Rows are points. A path goes straight from each point to the next, and from the last back to the first. The post is the endless flat space through its rows: a point in 2 columns, a line in 3, a plane in 4, and so on, so that a path can go around it. Count how often the path circles the post. Going back the other way cancels.

Post (2 x 3)
[[ -9  35  -6]
 [ -7 -16   6]]
Path (17 x 3)
[[  4   4   9]
 [ -6  -3  10]
 [ 22 -40   9]
 [ -3  13 -20]
 [-15 -23   0]
 [-23   1  19]
 [ 11 -22  27]
 [  6  21 -10]
 [-14  36 -24]
 [-33  22  -6]
 [-24  60 -18]
 [  2  -3 -15]
 [  7  -1   8]
 [ -6  18   8]
 [-24  24  -6]
 [ -9 -43  -9]
 [ 14  26  -9]]
Times around: 0

Post (5 x 6)
[[  9 -52 -30  30  -8  24]
 [  8  12  14 -49   1   9]
 [ 24 -29   5   4   7  15]
 [  4   1  29 -20 -16   5]
 [ 19  25   0  -8  11  12]]
Path (33 x 6)
[[  3 -16 -15   1 -16  10]
 [ 25  16  -3 -26 -11  15]
 [  5 -44  -4 -38 -11  34]
 [ 21 -47 -20  16  27  30]
 [ -1  -1 -11 -33  15  11]
 [ -1   8 -34 -57  26  16]
 [-18  19 -16  21  13  20]
 [ 17   4  12 -17   7  33]
 [ 37   0   6   0  -6  21]
 [ 19  -2  -1 -15 -22  -3]
 [ -3 -14  14 -24 -24  -8]
 [ 33 -11 -10 -19 -16  16]
 [ 36  25  20 -35  18  17]
 [  4  21 -17 -23  -6  31]
 [  2  -7  33  24 -44   3]
 [ 27 -37 -14 -44 -10   1]
 [  2 -20 -22  -5  -6  10]
 [ 16   0   4   9  41  10]
 [ -4 -25  14 -22   2  33]
 [ 33 -19   8 -14  -4  33]
 [ 23  -6 -26   3  -3  17]
 [ 21 -10   1   8  -5   7]
 [  5 -15 -23  -3   9   5]
 [ 29  -2  31 -11  29  11]
 [ 10  -9  27  -5   7  30]
 [-12 -23  26   1 -27  28]
 [  3   1 -11 -14 -12  24]
 [ 30  13  52  14 -27   2]
 [ 29  -4   4  -7   8  -5]
 [ 17 -60  -3  34  23   7]
 [  5 -31 -12 -18  33  22]
 [ 15 -17  22  28  15   3]
 [ -5   3  -3 -21   0  -5]]
Times around: 2

Post (10 x 11)
[[-12  20  32  24   6  -9  -3 -18 -12   1  13]
 [ 26 -10   7  -8 -22 -14 -12  57 -20  -2  15]
 [ 16  20  -8  -7 -22  -8  15  34  10  -9 -36]
 [ -1 -12   9  11  13  -1  16 -15  -7  24 -11]
 [  0  17  -2  14 -20  -3  11   0   7   4  17]
 [-29 -37 -16  39   5 -42  -4 -23  -7   2  -9]
 [ -9   5  23  -4 -16 -15  -4  -3   7  12  -3]
 [-18   3  15  10  19 -21   2 -10   6 -29  19]
 [ 19 -17  28  27  23  25 -29 -18   5   3 -12]
 [  4  27 -18 -22  -8  13  -1   5   5   1 -29]]
Path (25 x 11)
[[ 28 -23   4  -9   7  -7   0   3 -26 -21  11]
 [-24  -3 -13   2 -19  -2   7 -20   1 -17 -41]
 [ -2 -30 -15  41  10  19  -7 -19 -14  17 -16]
 [-38   0  -9 -49  44  -9   0  15  24  -2   0]
 [  2   0 -24  15   8 -13   6   9   0  23 -12]
 [ 14  15  -9  -5   6  13  -2  17   1  -1  28]
 [ -1 -10  -2   8   4 -47   6   8 -19  27   0]
 [ 17  -8  13   7 -38 -19 -12 -15  -8  10   5]
 [-13 -10  17  12  17 -15   8 -15 -27 -22 -16]
 [ 18  -4 -17  35  -6  -3 -28  10   2 -56   3]
 [-16 -15  21   8  33  15  -5 -41 -22   3 -29]
 [-25 -18 -32   3 -14 -18  -5  26   2  -2  -1]
 [-30   3  18  14  35  -8 -42 -27   6  21 -13]
 [ 25  12 -10   3 -11 -15  11  24  28   0  -4]
 [ 27   6  36   3   2   4 -29   3 -13  -5  10]
 [  6  14  10 -16 -20  15  -6 -10  -6  10 -14]
 [-23  11   2  23 -21  -9 -10   2 -30  -6 -12]
 [ -1 -15 -16  52 -19 -37  -8  58  -7 -16  24]
 [ 31  11  -7  32   9  15  28  11   9  27 -30]
 [ 17 -19   0  -5  25 -29 -28   4  -1 -14 -37]
 [ 60 -25  32  -9   4  15  -2  16  14  11  -5]
 [ 14   9  42   8  10 -15  -9  15   6  25 -14]
 [ 31 -26 -33 -35  23   1  34  18 -16  37 -58]
 [ 10 -15  19  -7 -27 -21  23   6   6  14  25]
 [ 27  11 -14  60 -12   2  -6  10 -37 -22  14]]
Times around: 3

Post (13 x 14)
[[-39   4 -21 -12  25  -6  25 -33  17  35  13   8  24   3]
 [-31  -4   4  -9  13  -5   8  -7  -9 -30  38 -27 -18  28]
 [ 19  10  22  41  -1  -3 -14   3  20   0  14 -19   0 -44]
 [  5  -9   4 -38 -18 -10  24  32   2  -4  -7   3  28  11]
 [ -5 -12 -35  33  33 -15 -26  15  -4  16  47 -23  10  26]
 [  8  -5   6  -8   1 -25 -12  -3  -9  -1   2 -19 -45  20]
 [  5 -37   2  -2 -60   7   2 -16  34   9  34  11 -33   8]
 [ 12 -17   8   6  18 -14  14  -3  13 -10  16   7   9  -2]
 [ -8  -9  34 -13 -21 -24  12   1 -42  -1  -2 -22 -14  34]
 [-18 -12   9   3  13  14  14  28 -14   0  -2 -21 -14  -9]
 [ 31 -30 -33  10  20   2 -22  -1  27  12  11 -33  43  -4]
 [-14   1 -52  16   5  -6  10  -9   8   2 -12  -7   7  23]
 [ 22 -18 -18 -22   6  -4 -27   5 -29 -19  22  21  19  46]]
Path (17 x 14)
[[-15 -16  27 -18  34 -10   7  -8  17  14  48 -25 -45   4]
 [ 15 -11   5 -14  -8   2  46   0  -4  -5  -5  11 -16   2]
 [ 12 -20 -20 -35   3 -24  16 -29  29   2  14   0 -13  -9]
 [  6 -22 -34  39  16   1  -9  13  -3  -5   0 -14  13  -7]
 [  6 -50  -9  -1  28  -1  10  26  21  18  17   7  44  10]
 [-13   3  17 -13  50   8 -21  -5 -10  29  48  13  20  11]
 [-27 -10  -4 -12  10   6  16   4 -21  29  26  -7 -25  28]
 [-31   1 -10 -11   0  18  14 -10   7  20  39 -28  -4 -30]
 [  5  -2 -36  39  44 -23 -26   7  -4 -20  30 -17   8   5]
 [-15 -29 -33   7  42  -7 -15  -2   0   0  -5 -37 -10   5]
 [-18  21 -54  23  21 -15   1   6   7  35   5   3  10 -21]
 [ -7 -24 -36  -4 -15  10  12  11  28  35  13  -3 -15   0]
 [  2  -5  -1  -9 -15 -20   0  55  19  14  42 -31 -11  30]
 [  6 -14  -6   8  27  -9 -24   0  -6 -35  27   1  10  49]
 [-19 -19 -22   2  31  -1 -18  -5  -5 -21 -16 -17   5  16]
 [ -3 -19 -55 -29   6  -1  -4 -16  54  31 -11 -14 -36 -10]
 [ -2 -16 -34   6 -47  -1  15  18  31   3  16 -41  -8  11]]
Times around: 0

Post (17 x 18)
[[-15 -25 -13   6  11  -1  -9   5  -8   6 -10  15  13  16   0   2 -15  15]
 [  3  -5  11   3  17 -12   1   7   4 -15 -12  18   5   5  22   0 -21   0]
 [ -7   2  20  21  -3   0   2 -12  11  -7  -7  10   1  -8  -4  18  12   5]
 [-17  -6  -2  22  14  16  20   5 -31  13  -6  -6  10  -9  10   3  23  11]
 [-11 -18   3  -8  13  17   2   8 -10  -2  -3  26  -6  -2  -9   3 -13  -6]
 [-24   1  -9   4   3  -7 -13  17 -24 -10  -7  12  -5   8  -4 -11 -14   1]
 [ -2  -8  -2   6  -3 -14  -9  23  19  -1 -11  -2 -40  14 -19   8  -8   4]
 [-20 -14   1  -2   1   7  -4   5 -15  13 -13   7   0   0  20   7 -10  13]
 [-13 -11  19  19  20   2  -4 -13 -12  11   1   1  -8   4   9  -1  10   0]
 [ -7 -16   0   4 -22   8  -5   8   4  -9  -4  -6 -24  17  -2 -16 -11  -2]
 [ -4   5 -10  15 -27  -2  -7   8   0   9  18   0 -27  20 -21   6   0  -3]
 [-23 -17  19  -6  10  -8   1  26 -22   2  -4  11   5   4  -7  13 -18   4]
 [  1 -10 -11  -6 -24 -21  -7   2  18   6   9  -1  -7   5  -3 -11   9  -3]
 [  5  -8   0  26   9  12 -11  -4 -15  -2 -13 -10  -1  -2  10  12  31 -12]
 [ 12   0  -1  -7 -21 -15  -6  -6   5  -6   4 -13 -26  21 -12  -6  15  20]
 [-19  -3   5  18  17  15   8 -14   7  -6  -2   2  -4  21  19  20  20  -8]
 [ -8   4  -3  21   8   7 -11  -6  -9  -6   4 -27  -3   0  -1   6  11   1]]
Path (29 x 18)
[[ -9  22  13  -2 -21 -11   0  -1 -13  10   9 -20  -6  -5  -2 -10  10  17]
 [ -9 -12  -6 -12  30  24   3  -3  -2 -22  -9  10  -6  11   7 -12   3   7]
 [  7 -20 -12  19 -10  -5 -12  -2  18  -4 -10   1  -8  35   8  14   8  20]
 [  3 -16 -21  10  29   5 -30   8  -4 -20 -11   6 -20  18  13  -7 -14 -29]
 [ -8  -2  12  14  -1 -17 -14  22 -14 -16 -20 -13  -6   3  -8  12 -10 -18]
 [-15 -22  54 -28   4   9  16  -8 -14  13  -5  16  -9  -6   1   5   1  10]
 [ -5   7  16 -10  -5   1   7  12 -21  10   3  17 -20  12  16 -19   5   2]
 [ 24  -5  -8  -6   7 -21 -14  -6  -2  -8 -15  42 -10  20  30  -4  14  26]
 [ -7  -5  -2  11 -19 -25 -20 -10  -4  -3   3 -29  -4 -19  -1  -5   5  29]
 [-18   0 -11   7   0   1  -7  10   1  -8  -9 -10 -20   3 -22  23  -5   8]
 [-19 -11 -16   5  -2  20  -3   0  11   9  -8  17 -18  14  -7   3   3 -20]
 [-11 -20 -35  -4  10  21  -5  27  -9   3  -8  20 -11  12 -21  -2   3 -20]
 [  7  -8  27  -8  -2 -27 -19   2  11 -27 -11  13  -2   0   5 -20  -8  16]
 [-37 -28  18   7  -7   6 -17   1  -6  12   0   2 -28   8 -26  16  15  -1]
 [ -7 -10 -34  10  22  29   0  12 -38  -4  11   9 -27  33 -18   1 -10 -19]
 [-27 -15   1  20  29  27   9  -7   0  22  -6  41 -17  11   9  15   1 -51]
 [-14  10   8  29  -4  28   2 -13   0   4  -4 -11  -6  18   6  13  13  -8]
 [-25   0 -29  13  35  28  -4   4  16   5  -5   2 -14  15  24  11 -11 -27]
 [-14 -11  -1  30   9  11   0 -10 -13  -3   2   5   6  48  21  -1 -15 -26]
 [ 32 -15 -15  -4   9  -5  -8  11  -7 -17 -15  -2 -20  16  14  -2  -9  -4]
 [ 14 -13  -9   8  -9   3 -22  20 -25 -13   7 -14  -8 -13 -45  13  -4   3]
 [-29 -19 -10  12   5  -4 -23  20  13   6  -6   1  -8  -9 -15   0 -13  21]
 [  0   0  32 -17  -3  -6   9  -7   3  -3 -13  15  15 -25   5  15   8  25]
 [  8  -9  13   9   6   5  13  -4   1  -5 -12  16  12 -19   1  -8  -6   2]
 [ -1 -10  -5   0 -12 -14 -20  21  -4   3 -24  -2 -60  11 -24   6   2   5]
 [  2 -18  -5  16  20 -14  -4  20 -19  -4 -15  11   0  -8  19  -2 -14   6]
 [  2   6 -14  10  24 -28  -1   4  19 -29 -10  10   5   7   3   8  32  -5]
 [ -6 -22  -1 -10  -2   9  16 -12  -6  -6 -20   6  12  -6  35   4  -3   8]
 [-18 -26 -29   8   4  41  24  15 -14  28 -19  13 -10  -4 -11   2  13 -12]]
Times around: 2

Post (17 x 18)
[[ -2  -4   2   5  18  -7 -14   9   0   7   3   4   8   3  15  43 -16   5]
 [  6   3  -5  10  -5 -10   0 -13  -3   4  -3  -6  -4 -10   0  -9 -25   3]
 [ -1 -14   3  -5  13  16   6  -2  -3   6 -12 -12   1  14  -1 -10  12   8]
 [  0   0 -22 -30  20   8  -6   6  31 -12 -13  18   4   5  -8  -9  -3  16]
 [ -2  16   5  -6  18 -12 -25 -22   7   5  -5  -2   5   4  -2  13 -16  -2]
 [-14   3  19  17   7  -9  -6 -13 -15   9  -2   9   1   4   6   4   2  12]
 [ -1 -11  13   4   8   4  14  -7  13   3  -8 -16  12 -19   0  -8  17 -14]
 [ -4  -9  14 -13  -2 -16  11   1   8  -5   1  -4  15 -13 -15  11   0  -3]
 [  2  -4  -9  19  -4  10 -11   8  10   5 -17 -26   5  -2  10  -3   2 -11]
 [-10   6  -9  -3   6  -8  -8   9   3  -9   0 -30   0 -23   2  -3  16   8]
 [-26  11  -6  14 -12  10   3  -6  14   5  15 -10  -3  10  25   3 -21   3]
 [  9 -10  -4  13   3 -16  -2 -13  -7  -2  10 -11  20   0 -15  11   3  24]
 [-10   6 -11  -6  -7   5 -15   7  -5   4  13  -9   6 -11 -23  -3 -18  18]
 [  2  -5  14  18   1  16  17  23  12 -21  19 -12  15  10   6  19  -9  -8]
 [ -6  22   0  -1  -5  -5  -6   9  -1  13 -17 -21  14 -23   7 -29  -6   0]
 [ 13   1  18  -4  -3  24 -15  15   8 -21  -7 -24  11 -13   2   9 -14   5]
 [-13  -9 -10  -4  18   9 -11 -13   8  -6 -16   2  10  21  13   2 -24   4]]
Path (32 x 18)
[[-13 -18 -14  19  -3  -6   8 -12  -7  -9  12 -24  -7  -5   7  -2 -10  -4]
 [ -1   8   2   7  -3  -2 -25   1   5   1  -3 -11  -1 -11  16  -4 -13   0]
 [-17  -5   6  34  13  -6  -9 -10  -4   3 -14 -14  -1   5   9 -14 -15  -5]
 [  5 -25 -10  -2  10   7  -3   2 -15   9  -7 -23  -7 -11   9  23 -20  17]
 [ -6  11 -10  16   4  -9  -1  14   3 -17  -8   1   9   4   2  -1 -16  -4]
 [ -7 -21  -1  -1 -12   5  -2  -6 -18 -24 -19 -60  26   9  14  -4 -10  -4]
 [  1  14  13  25  17  -6 -18  -2  -6 -34 -11   8  10  25  11 -13  -6   1]
 [ -5 -12  -2  29   0  19 -21   8   1   5  22 -28  17   6   3  26 -15  -1]
 [  0 -12  21   7  13  18   5  12  -3 -27 -15 -27   0  -4   5  -8 -26 -20]
 [  0  -3  -3   2   5  13 -16   0  -2  -9 -15 -13  13   7   7  -5 -21  27]
 [ -6  -2  -5  25  -7  27 -16  25  23  22   4  -5   7   0  -1   0 -24 -18]
 [  0   9   7   4  18   6 -15 -11  22 -11  -4  -9   2  -6   1  13  -6  19]
 [-14 -14   8  12  -6   9  -7 -19  -6  19  -1  -8  16   7  -6  18 -12   9]
 [ 15   5  22   8   7  14 -10   5   4 -18 -13 -15   1  -2   1   8   9 -20]
 [-12   2   2  10 -11   2 -19 -16  -3  -1   6 -10   6  -7 -12  -8   4   3]
 [  2  20 -13  39   4   6 -18  11   8  31  10 -13  23 -12  29   9  -9  -5]
 [  3   3  14  11   7  29   2  12 -11  -5  -9 -12  17  26  22  -9 -19  -2]
 [  4  15  -4  26   7 -15   5   6   5  -7  -1  -5   3  -9   2  12  -4 -18]
 [ 25  -9 -13  22   5  17 -11  29   3   1 -22  12 -16   6   0  13 -23   8]
 [-13   1  -1  -2  12 -33 -14 -35   2 -23   5  -5   3   2 -26 -15   2  35]
 [ 18  -8  29  -3 -13   8  18  19   3 -24  -4 -23 -21  -6   6   0 -14  -8]
 [ 18  -7   6   6  15 -16  12   9 -10 -14  15 -10   4 -32 -23   6  -4  25]
 [ -5  -3  -2  11  -5  30 -12  31   1  11  -9 -13   2 -36 -17   5 -16 -10]
 [ 12  15   5  -5  10 -17   8   8   2   2   1  -4  -8 -13   6  13 -13 -12]
 [-23  -4  -2   0  -6  -1   4  38 -15   9 -12   4  -1 -28 -20   0  15  14]
 [ -2  11   6   7  25   6  -9  -3  11   2  -3   7  21  15  -8  -1 -15  12]
 [ -6   5  37  25  -7 -27  23 -33 -11 -15 -16 -30  21  25  13  -2   7  14]
 [ -5  -5 -12   2   9  16  -7   9  12 -21   4  -8  -7  -2  16  33 -13  14]
 [ 27  -6  -4  -1 -15   1   6  21  -1 -17   6  10 -19 -15   7  17  -9  11]
 [ 28 -22  -3   7  21   1   4  15  -2   1  -7   0   0 -25 -13  -4  28   3]
 [ -7   6  -5   8   4   9 -29  -3  19   8 -14  -2  -2  11   6 -11  12  10]
 [-22 -24 -20  -3  -6  10   4  20  -7   7  18  -6 -24  11  -1   6 -15  11]]
Times around: 2

Post (17 x 18)
[[ -4 -10  15 -19   6  22   8   1 -14  -7   2   7  29 -23  28  16 -21 -19]
 [  6   1  26  -1 -18  10 -31   4 -26  -9  -3  14  16  -6  -5   4 -15  20]
 [ 12  17   2  -1  12 -11  -7  -3  14  39  -9  17 -15  12  34  -3  29  41]
 [  4   8 -19   0   7   7 -10   8   4  34 -10 -22 -16 -19  19 -21   8  18]
 [  7  -3   2  -1 -11 -19   1  14  -1   0   4 -29  15   6   9   7   6  -7]
 [  2 -13 -21 -40  23  -1  24   7 -21  -2  12   5  -4  15   3  34  -3 -42]
 [ 19   7  20   2  19  23  27   8 -14  -6   6 -25 -26  13   1 -10  26 -13]
 [-12   1   0   5 -15 -13   1  44   3  18 -17 -33 -26   0  -2  -7  12 -37]
 [ -4  31   2 -10 -12  16   3  15  -3  -1   6 -21 -29   8  -8  -8   5 -12]
 [-20   2 -15  31  12 -18  -6   0  -5 -22  -4  22   6   9 -10  14   9   2]
 [ 30  -8  -4   4 -24 -16  -7  25  27   5 -10  -4   1  -2  36  -8   1   6]
 [-18  -8  -1   0 -17   1   4 -13   0   0 -17  16  -9   1  -3  15   4  28]
 [  0 -28 -10  25 -27 -24 -17  -6  31  -6   3   7  28 -25  15 -17  10   4]
 [ -5  -4   7 -25   3 -24  15  12 -25  -9  -1   6   0 -19   9  -3  -1 -22]
 [  6  13  12  -3  31   0  -1   0  18  30  -8 -25 -24  -6  -5 -31  -6  21]
 [-31 -13  -9   6   0  -5 -12  10   5 -22   4  28   9  -3   4 -10  -1  26]
 [-10  20   5 -20   8 -15  -2  21   4   0   5   2 -31  -2  -8  12  25  10]]
Path (31 x 18)
[[ 16 -20  -7  12  33   7   2   7 -12   3   1  30  10 -13  12   6  21  -4]
 [  8  27 -10 -22   2   9 -14 -13  -7   6  -8  23  21 -18  19  -8 -11  20]
 [-31   3  28 -49   0  -7  11  25 -21  33 -30 -22 -29  -9  -1   7  -2   3]
 [-10   2 -10   2  -4   0 -31  24 -13  10   8 -34   2 -15  27 -18  20  23]
 [-27   8  -4  13  18   9   4  22  20   9   3 -25  -7 -18  22  -5   2   1]
 [ 26  -2  23 -28 -10 -16  13  25 -45 -20  13 -24   4 -19  10 -40 -28  -5]
 [ 28  16   0   2  14   6  30 -41 -28   2   3  32  18 -39  21   0  31 -11]
 [-29 -17  -5  26 -12 -22 -14  14  -2 -20 -14   5  22   1 -15 -19  -3  -5]
 [ 24  34   7 -51 -24 -11 -14 -10 -13  21   2 -23 -22  -5   2   1  22   3]
 [  2  10 -26 -33   0 -26  -5   7  -5  -3   0  17 -40  32  -2   6 -28   8]
 [ -6  34  25 -10  25  -4  22  16 -26 -50  20 -11 -43 -26  14   2  36   8]
 [  8   9  32 -32   5   4   8 -18 -10 -15   2   3 -16   0  -6   3   3  48]
 [ 34   2  34   2  19   5  18  22  -2 -42   7   5  16 -10  27 -25   1 -12]
 [ 13  35 -19  -2   2   5   4  24  18  -9   2  -6 -16   6  10  11   0   7]
 [ 19  20 -10 -21  -2  16  18  10 -26   4   7   7  14  16  12  32  -1  -5]
 [ 16   4  -9 -27 -18 -14   2  -2 -10   8  -8   8  -2  10  -2  29  42  19]
 [ 22   6   6  30  13  -7 -20 -10  -7  -9  -6  -4  23   0   4   4   7 -11]
 [ -9  16  21 -23   1   9 -12  15 -12   7  -3 -11 -12  18  13 -20 -30  -2]
 [-40 -13  -1 -10 -12 -35  23 -10   7  -3   9  21   9  18  20  21  -3   8]
 [-26 -10  -9  17   7  -2  -7  21  -3  16   2 -27 -33  -6 -22 -10  -8   5]
 [ 25 -27  -6 -14  30 -21  17 -35  56 -12  14  22 -30   3   7   8 -10  10]
 [-31 -16  50 -28 -25  23  -5 -57  -4  14 -34  10   8 -53  -3  -9 -14  26]
 [ -2  21  -6 -19   5   6  19 -20   6 -12  -1  13  13 -23  27   7  -7   8]
 [ 17  21 -16  27  40  18 -28  26  33  15 -13  39  -6 -35  20  -4  12  12]
 [ 18  14  19  37 -15  33  14 -13   0 -30  11  -9 -19  20 -21 -40 -20   6]
 [-20  10 -12   5  34 -59 -14  29 -31  10   3   4 -13 -12   2 -12  -8  10]
 [ -8  18  20 -18  -8   7  11  14 -31   2  -4 -24 -27   2   0 -12  -2  12]
 [ 15 -22  -8  20 -23 -33   2   8 -10  12   5  -6  22   6  15  -5  -3  14]
 [ 11  16   4  13 -14   1  -6  49  -6  11   3 -33  10 -15  17 -18  14  -8]
 [ -9 -13  45  10 -14  33 -15  -4  15   0 -31   3  -9 -12 -31  17  10  34]
 [ -5  -2 -20  -3  15   2   2 -39  12  17  -4  42  -5  -9   0  -5  60  35]]
Times around: 1

Post (17 x 18)
[[  6 -15 -24  11 -17 -18 -19   3 -24 -27   9 -12 -10  30  10  -4  -2   5]
 [-14   9 -20  36  23  21  -8   8 -29  20 -15  12  14 -20   8   5  -5  -6]
 [  7  -2  22  29  12   0  11 -31   7  12  -5   3  -9  10  16 -10  -8   2]
 [  9  32  -6   9  -2  21 -14  20 -31   2 -18   2   2   9  -8 -14  10   3]
 [ 22  -7   1   8  -1  17 -23  16  17   6  12   7  -1   1   3 -24  29 -21]
 [ 12  -3  18 -18 -24 -18  15   2  14   2   0  21   1  11   0   7   6   1]
 [-11 -12   3   2  -8  -6   5  12 -13  10 -20 -36  10   5  12   8  10 -20]
 [ 19  -4  -6  -1  10 -12 -23 -16 -34 -23 -26  -9   0  -8  -8 -18  -8  11]
 [ -8   1  17  18 -14 -21   3 -12  -7  23  -4   9  -7  -5  -1 -32 -14  37]
 [-24   3   9  15 -22  19  -5  10  20  -7  39   6 -11  15  11  -2 -11   9]
 [-27   4 -10  28   2  19  -7  35 -34  -2  10  10  28   7 -27  -5  30  13]
 [  0  37  -1   1   5  16  18   5  -8  -6  22 -22   1   9  16 -28 -13 -26]
 [  5  24   8   5  -6  -9   6  -3  10  24  19 -24  10  -7  18  17  -7  -3]
 [ -9  -1 -15 -25  -4   4   8  -4   4  10 -12 -10  34 -16  21  -2   5   7]
 [ -7  20  24   7   9  -9  -5  11  16   2  24  24   0  20  18 -12 -11  -3]
 [  0   9  10  18  -9 -17   5   6  21   6 -20  -2 -13   6  -3  -3 -11  32]
 [-35   0  -7   4   4  -9   1 -18  -9  -3   4  -3 -30  21  -8   4 -17  22]]
Path (24 x 18)
[[ -1  -6  19  33   3  -5 -22 -31  -4  28  18  -1 -11   7  24   0 -22  21]
 [-11  -2  13  -6  35   8 -51  22  12 -17  -4  14   8  28   0 -11   2 -44]
 [  6  34 -11  -7   4  31  -1  -6 -49 -14  -6  13  48  11 -19 -36   8  -1]
 [-22  22 -19   8  22  12  -7 -24 -22  -8  10   5   0 -11  11   6 -19  -5]
 [-19  -2  -6  16 -18 -18  27  11  -3  -8  10 -16  11 -11  -5 -10  19  10]
 [ 12  -7  10   8  -2 -28  -6 -24  35  39 -10 -35 -13   8  17 -41  16 -23]
 [-12  17  -5  -4  -6 -14   4  -2 -18  24  10  -4  17  23   6 -34 -15  22]
 [ 48  31  13   1 -13 -18 -34  27  23  -9   5  -2  27 -11  10  -5 -16  11]
 [-15  38 -10 -11   4  13 -37  27 -34 -27  23   3   9  26  -2   5   7 -37]
 [ -1   9  13  15  -6 -10 -14  42  40 -18 -40  -8 -10  11  -9  13  25  16]
 [ -7  22  25  18 -12  14   7 -19  -7  33   9   1 -13   2   2 -21  10  20]
 [ 10  17  -6  24 -24  -5 -22  -3  24   6  39  -4   2  13  27   0  15  -7]
 [ 21  14   6   7 -23  11 -15  13 -19  -2   0   0  15   6 -12 -39  19  -8]
 [  4  12 -24  -8 -15   7   0  -7 -24  -7 -15 -12  -8   8  32  -3   0 -17]
 [-24   8  -2  23 -16  11  -8   5  13  -6  14  -9  13 -19   5   2  14  31]
 [ -9   6  41  27 -16  -9  -1   7  19  28 -28  10  22 -10 -19   9  25  18]
 [ 29   0  30  24 -32  -9  20 -11   1  25  19  20  41  -6  25  12  15 -16]
 [ 27  26  10   9 -17  27  10   2 -17 -26  53  24  13   7  -4  -2  19 -13]
 [ -1  14 -15   2  -6 -10  13   8 -34  25   1   2 -14  -5  12   1  -3  13]
 [  7  -3 -26 -16 -10 -13  19 -16  -4   0 -22 -18  -9  -7  -8   0 -16  60]
 [-10 -12 -26  -2  15   5 -11   9  26  -7 -26   0   0   1  32   4   4  10]
 [ -7   5  37  21  -7 -21 -10 -18  -3   0  29  10   3   2  11  -2 -16  -5]
 [-30 -14  -6  10 -28  16  -7 -12   3  19  -8 -14 -14 -17  -7 -26   7  39]
 [  1   5  14   7   3 -11 -23  44  -2  25  22  -6  16 -10  -2  11  42  11]]
Times around: 1
